Each row is a point. Each copy is the shape, with its points in the same order, turned, moved and blurred by noise. Is it also mirrored, or only turned?

Shape, 8 rows:
[[-0.11  0.42 -1.02]
 [-2.39  1.06  2.38]
 [ 3.13 -0.33 -1.51]
 [ 2.72  1.24 -3.48]
 [ 2.25 -0.35 -2.43]
 [ 1.86 -1.34 -4.24]
 [-2.89  3.04  2.30]
 [-1.22  1.36 -0.61]]
Copy 1 (8 x 3):
[[-0.24  0.84  0.51]
 [ 1.29 -0.25  3.83]
 [ 0.44  0.49 -3.00]
 [-0.43  2.88 -3.47]
 [-0.73  0.72 -2.57]
 [-2.54  0.87 -3.42]
 [ 2.06  1.73  4.53]
 [-0.13  1.49  1.40]]
Copy 1 is: only turned
Copy 2 (8 x 3):
[[-0.75 -1.03  0.21]
 [ 1.09  1.87 -2.10]
 [-0.58 -1.87  3.32]
 [-3.04 -2.18  2.82]
 [-1.21 -2.47  2.37]
 [-1.71 -4.48  2.10]
 [-0.41  3.25 -2.73]
 [-1.12 -0.10 -0.99]]
Copy 2 is: mirrored
Copy 3 (8 x 3):
[[-0.64 -0.53 -0.24]
 [-2.67 -2.35 -3.40]
 [ 2.20 -1.47  1.66]
 [ 2.67  1.11  1.28]
 [ 1.37 -0.41  2.10]
 [ 0.84  0.55  3.79]
 [-2.27 -1.24 -4.97]
 [-1.20 -0.23 -1.50]]
Copy 3 is: mirrored

Shape (7 x 4):
[[ 2.34 -2.47 -2.56 -1.06]
 [-2.50  3.90  0.89  2.17]
 [-0.16  1.21  3.14 -0.71]
 [-2.86 -1.47  3.97 -1.47]
 [ 1.67  1.95 -0.27 -0.79]
 [ 0.57 -2.10  2.67 -1.31]
 [ 0.63 -0.67  3.19  0.20]]
Copy 1, 7 rows:
[[ 0.99 -3.39  1.49  2.31]
 [-2.44  2.52 -3.92 -1.08]
 [-0.93  1.27  0.13 -3.04]
 [-3.32  2.01  3.35 -2.06]
 [ 0.56 -1.73 -1.51 -1.33]
 [-0.19  0.02  3.32 -1.43]
 [ 0.51  1.50  2.07 -1.91]]
Copy 1 is: only turned
Copy 2:
[[ 2.55 -3.24 -0.49  2.09]
 [-1.74  4.43  2.01  0.28]
 [ 0.93  1.95 -0.24 -2.64]
 [-1.83 -0.02 -1.69 -4.19]
 [ 2.33  1.61 -0.36  1.02]
 [ 1.14 -1.20 -0.75 -3.16]
 [ 1.45  0.36  0.80 -2.90]]
Copy 2 is: only turned
Copy 3:
[[ 0.52  3.09 -3.12 -1.03]
 [ 0.52 -0.65  2.97  4.87]
 [ 1.83  0.50  3.13 -0.01]
 [ 0.63 -2.68  3.01 -1.86]
 [ 1.04  3.45  1.47  1.62]
 [ 2.22  0.25  0.92 -2.61]
 [ 2.92  0.02  1.68 -0.63]]
Copy 3 is: only turned
Copy 4 (7 x 4):
[[ 1.28 -0.38 -4.21 -0.98]
 [-3.48  1.30  4.10 -0.62]
 [ 1.56 -0.27  3.39 -0.15]
 [ 1.01 -4.19  3.57  1.37]
 [ 0.50  1.61  0.60 -2.39]
 [ 2.76 -1.65  0.91  1.15]
 [ 2.17 -0.32  2.07  1.25]]
Copy 4 is: only turned

Shape (13 x 8):
[[-0.43  3.38  0.15 -0.08 -0.81 -0.78 -0.85 -1.07]
 [-0.51 -0.11 -3.57  2.36  2.10 -1.08  2.43  0.23]
 [ 1.65 -0.57 -2.13  0.40 -2.47 -4.45  0.90 -4.01]
 [-4.32  3.15 -3.43 -0.17  1.97  1.59 -2.74  0.09]
 [-3.58 -2.64  0.15  0.54 -4.32  2.08  2.68  0.43]
 [ 1.66  1.73 -0.35 -3.70 -2.21 -2.45  3.70 -0.78]
 [-2.88 -2.82 -0.31 -1.87  0.36  1.07  3.09 -1.63]
 [ 0.69 -0.87  0.35  2.48 -0.50 -3.39  2.61 -1.47]
 [-4.11 -2.02 -2.15 -1.58 -1.69  1.59  0.92 -0.89]
 [-1.73 -0.53  1.80 -3.61 -1.20 -0.31 -2.73  2.08]
 [ 2.71  1.22  0.34 -0.53  0.30 -1.81  0.88 -2.33]
 [ 0.78  3.10  1.74 -1.63 -0.63 -4.10 -1.52 -0.08]
 [-1.26 -0.74 -2.89  0.82  0.79  2.56  0.26  0.56]]
Copy 1, 13 rows:
[[-3.25  0.71  1.46 -0.63  0.16 -0.64 -2.55 -1.31]
 [ 0.10 -2.24 -2.77  2.52  0.63 -1.21 -0.83 -1.90]
 [ 0.21 -4.47  1.29 -3.67 -0.16 -1.55 -2.74 -0.89]
 [-5.45  2.65 -3.85  0.14  0.37  0.07 -0.69 -3.23]
 [-0.39 -0.66 -1.28 -0.29 -4.83  3.83  1.00  1.58]
 [ 0.14 -0.04  2.11 -1.66 -1.38 -4.01 -2.00  2.60]
 [-0.94 -1.42 -1.57 -0.79 -1.32 -0.22  3.67  1.87]
 [ 0.28 -4.49  1.38  0.29  1.15  0.12 -1.62  0.56]
 [-1.74  0.09 -3.27 -2.13 -2.71  1.01  1.75  0.34]
 [-3.40  2.83 -1.30 -3.30  1.23  1.99 -0.92  3.62]
 [-0.36 -0.60  2.56 -1.59  2.14 -1.56 -1.29 -0.21]
 [-3.80  0.37  1.97 -2.29  2.65 -1.12 -4.20  1.79]
 [-0.25  1.33 -3.23  0.32 -0.12  1.46  1.03 -1.59]]
Copy 1 is: only turned
Copy 2 (13 x 8):
[[-1.64  0.38  0.13  2.27 -0.20 -0.30 -1.91 -1.90]
 [ 2.48  2.09 -4.26  0.22  0.96  1.35 -0.14 -0.35]
 [-2.37 -0.10 -4.35 -0.16  2.55 -4.24 -0.65 -1.54]
 [ 0.35  2.05 -0.49 -0.04 -0.88  4.19 -5.78 -2.03]
 [-2.81 -3.22 -3.47 -2.40 -2.50  3.46  1.78 -1.38]
 [-2.18  1.31 -1.35 -0.48 -2.95 -4.19  1.41 -0.50]
 [-0.97  0.85 -1.86 -4.69 -0.72  1.81  1.56 -2.35]
 [-1.33  0.54 -3.19  1.09  2.63 -0.85  2.46 -0.62]
 [-1.90 -0.65 -2.84 -4.03 -1.82  2.70 -1.37 -2.07]
 [-3.25 -0.67  3.01 -2.47 -1.00  1.37 -1.76  1.56]
 [-0.15  0.61 -0.09  0.76  1.28 -3.16  0.68 -1.78]
 [-3.31  1.65  1.81  2.06  0.82 -2.41 -1.34  0.73]
 [ 2.26 -0.99 -1.97 -1.54 -0.69  2.85 -1.53 -1.25]]
Copy 2 is: only turned

Shape (17 x 11):
[[-0.98 -2.74 -1.15 -2.97 -0.54 -1.01 -0.24 -0.82  3.85 -0.14  1.65]
 [ 0.41  0.57 -2.51  3.66  1.58  2.24  0.16 -0.94  3.50  0.24  1.85]
 [ 0.91 -4.00  0.86 -0.61 -3.60 -2.15 -1.08  2.91 -1.42 -1.34 -1.86]
 [-1.66 -1.49  2.07 -0.78 -1.74 -1.86 -3.37  2.82 -1.46  0.54 -1.40]
 [-3.22 -3.64 -1.52 -1.05 -0.05 -3.81 -1.61  0.49 -1.92 -1.83 -1.22]
 [-0.16  1.13 -2.73  0.32 -1.09 -1.01 -1.40  2.15 -0.84  4.82 -3.86]
 [ 0.20 -2.79 -2.03 -2.98 -0.23 -2.85  0.16  0.07  0.03 -2.08  3.05]
 [ 0.00  1.70 -4.68  0.89  1.38  1.76 -1.02  1.12  0.89  1.90  0.11]
 [-0.93  1.03 -4.03  2.91  0.61  2.75  2.55  2.61  2.62  2.67  1.76]
 [ 1.32  3.78  2.01  0.27  3.89  0.77  1.85  0.16  1.28 -2.04 -0.10]
 [-0.40  1.89  0.90  1.94  1.16  0.72  4.40 -1.90  1.42  0.86  2.34]
 [ 1.03 -2.97 -1.48 -0.49 -2.74 -2.83 -1.40 -1.02 -0.56 -0.78 -1.11]
 [-0.48 -1.88 -0.18 -2.61 -2.16 -2.17 -2.69 -0.22 -2.21 -1.27  2.72]
 [ 0.36  0.85  0.46 -0.83  4.85  4.32  1.82 -0.73 -0.74  0.69 -0.87]
 [-1.08  1.86  0.19 -1.96  0.69  3.13  2.43 -2.09 -0.16 -3.55  0.45]
 [-0.74 -2.91  2.12  0.11 -2.16 -1.81 -2.33 -0.29 -1.59  0.18 -0.68]
 [ 1.46 -2.16 -1.91  1.70 -0.44 -0.96 -1.52  2.87 -2.15  4.14 -1.86]]
Copy 1, 17 rows:
[[-2.94  3.30  1.08 -3.10 -1.43  1.41  1.61  0.50  0.73  0.01  0.11]
 [ 0.58  2.60  0.99 -0.68  3.24 -2.65  0.43  1.61  0.00 -1.70  3.21]
 [-4.10 -3.80  1.60 -0.53 -2.57  0.35 -1.12 -1.96  0.38  2.66 -0.11]
 [-0.44 -3.14  0.56 -1.27 -1.84  2.94 -2.48 -1.25  1.68  2.87  0.46]
 [-3.80 -0.38 -0.16 -0.43 -3.28  1.26 -2.42  2.66  1.78  4.34  0.59]
 [-1.75 -4.44 -2.14 -2.74  2.53  3.26 -1.71  1.70 -1.20  0.40  3.51]
 [-3.39  1.99 -0.01 -2.84 -3.73 -1.14 -0.92  1.41 -0.38  0.97 -1.58]
 [-0.39  0.93 -2.35 -2.65  2.34 -0.58 -1.82  1.55 -1.34 -0.95  4.41]
 [ 0.63  1.95  0.54 -1.46  3.76 -0.79 -0.08  1.32 -4.75 -0.44  4.27]
 [ 3.95 -0.11 -3.18  0.89 -0.88 -2.18  2.91  1.04  0.18 -1.05  0.83]
 [ 1.81  1.78 -0.37  1.32  2.56 -1.05  2.26  2.56 -2.15 -0.93 -1.57]
 [-5.15 -1.83  0.61 -1.13 -1.20  0.03 -1.37  0.98  1.74  0.27 -0.51]
 [-2.39  0.56 -0.18 -2.14 -2.87  0.59 -3.72 -0.46  1.34  0.96 -2.54]
 [ 1.78  1.39 -5.49 -0.52  2.76 -1.75  2.51 -0.39  0.06  2.11  1.08]
 [-0.14  3.31 -4.10  2.86 -0.69 -0.91  1.17 -0.87 -0.14 -0.75 -0.39]
 [-2.09 -2.13  1.13 -0.44 -0.33  1.46 -1.74 -0.54  2.67  2.35 -1.57]
 [-2.12 -4.56 -0.41 -3.70  2.56  0.00 -2.20  0.78 -0.98  2.61  1.93]]
Copy 1 is: mirrored
Copy 2 (17 x 11):
[[ 0.45  4.07  1.79  2.15 -0.68 -1.72  1.04 -2.96  2.26  1.47  0.25]
 [ 2.63 -0.48 -1.47  4.03  0.70 -2.15 -2.09 -2.14 -0.84  0.75 -2.00]
 [ 2.43 -0.47  3.28 -0.07  0.43 -0.50  3.54  1.25  4.29  0.39  3.56]
 [-0.17 -1.69  0.96 -0.88 -0.33 -2.58  2.60 -1.03  3.22 -0.16  4.80]
 [-2.54 -0.31  1.87  1.00 -1.78  1.02  0.69  0.10  5.07  0.20  1.78]
 [ 1.28 -1.38 -4.78 -0.13 -1.59 -3.45  3.96  1.30  2.75 -0.84  0.84]
 [-2.16  2.95  3.18  2.52  0.83 -0.47  1.28  0.78  2.00  2.25  0.50]
 [ 0.59  0.19 -3.75  2.81  1.06 -4.27 -0.91  0.03  1.69  0.72 -1.50]
 [ 2.22  0.04 -1.79  3.14  0.94 -5.25  0.13 -0.32 -0.42 -2.40 -3.79]
 [ 0.91  2.39 -1.94 -0.74  1.94 -0.95 -3.72 -0.64 -3.02 -0.48  2.58]
 [ 1.26  1.09 -0.24 -0.44  0.32 -0.96 -1.16 -1.07 -4.22 -0.56 -2.71]
 [ 0.97 -0.34  1.58  1.31 -1.69  0.45  2.80  0.86  3.40  2.72  1.81]
 [-2.66  0.24  3.19 -0.06 -0.40 -2.55  1.38  0.19  2.23  4.13  2.24]
 [ 0.34  1.08 -3.71 -2.12  4.54 -1.11 -2.59 -2.13 -0.31  0.11 -1.47]
 [ 0.97  2.33  0.14 -2.85  1.43 -1.68 -4.50 -0.16  0.34  2.09 -1.21]
 [ 0.57 -2.32  1.86 -0.93 -1.32 -0.16  2.34 -1.30  2.75  1.55  2.79]
 [ 0.63 -2.60 -2.85  1.67  1.51 -2.02  5.31  1.30  2.42 -0.48  1.19]]
Copy 2 is: only turned
Copy 3, 17 rows:
[[-2.48  1.17 -1.39 -1.26 -2.84  0.36  0.26 -1.17  2.38 -2.32 -1.46]
 [ 1.50  1.78 -2.75  1.66 -1.81  2.11  0.09  1.50 -3.10 -2.01  1.59]
 [ 0.84  0.31  3.52 -3.70 -2.93  1.73  2.70  1.04  5.23  2.10  0.54]
 [ 1.10 -0.25  4.55 -2.28 -2.17  0.80  0.97 -0.68  1.93  1.91 -1.49]
 [-2.12  4.27  5.10 -0.39 -2.49  1.75  2.02 -1.00  3.11 -0.51 -1.02]
 [ 2.31  2.14  0.75  1.40 -2.70 -1.32  3.60 -0.37 -0.10  5.25 -2.03]
 [-3.20  3.43  0.46 -2.76  0.61  0.57  0.40  0.48  3.53 -1.72  0.04]
 [-0.24  1.96 -2.03  1.97 -0.24  1.31  1.58  0.34 -2.50  1.87 -0.65]
 [ 3.16  2.98 -4.14  2.78 -0.84  2.83 -0.18  1.11 -1.13  1.13 -0.81]
 [ 2.60 -1.50  0.36  2.22  2.49 -1.35  1.58  2.64 -1.55 -4.39 -0.15]
 [ 4.10  1.67 -1.64  2.11  0.54 -0.64 -1.04 -0.76  0.15 -3.65  2.09]
 [-1.45  2.20  1.98 -1.85 -3.63  0.03  3.35 -0.35  2.91  0.24  2.47]
 [-2.88  1.62  3.27 -2.83 -0.48  0.37 -0.19 -0.87  2.76  0.94  1.26]
 [ 2.65 -0.71 -0.38  2.65  2.49  1.56  3.70 -2.25 -1.64 -2.65 -0.34]
 [-0.66 -1.35  1.30  4.40  2.45  0.71  0.97 -0.70  1.54 -3.24  1.85]
 [ 0.75  0.44  4.27 -2.48 -3.47  0.41  1.17 -1.62  2.03  0.60  1.11]
 [ 2.96  2.70  0.48 -2.86 -2.31  1.17  4.11 -0.25  0.05  4.70 -0.42]]
Copy 3 is: mirrored
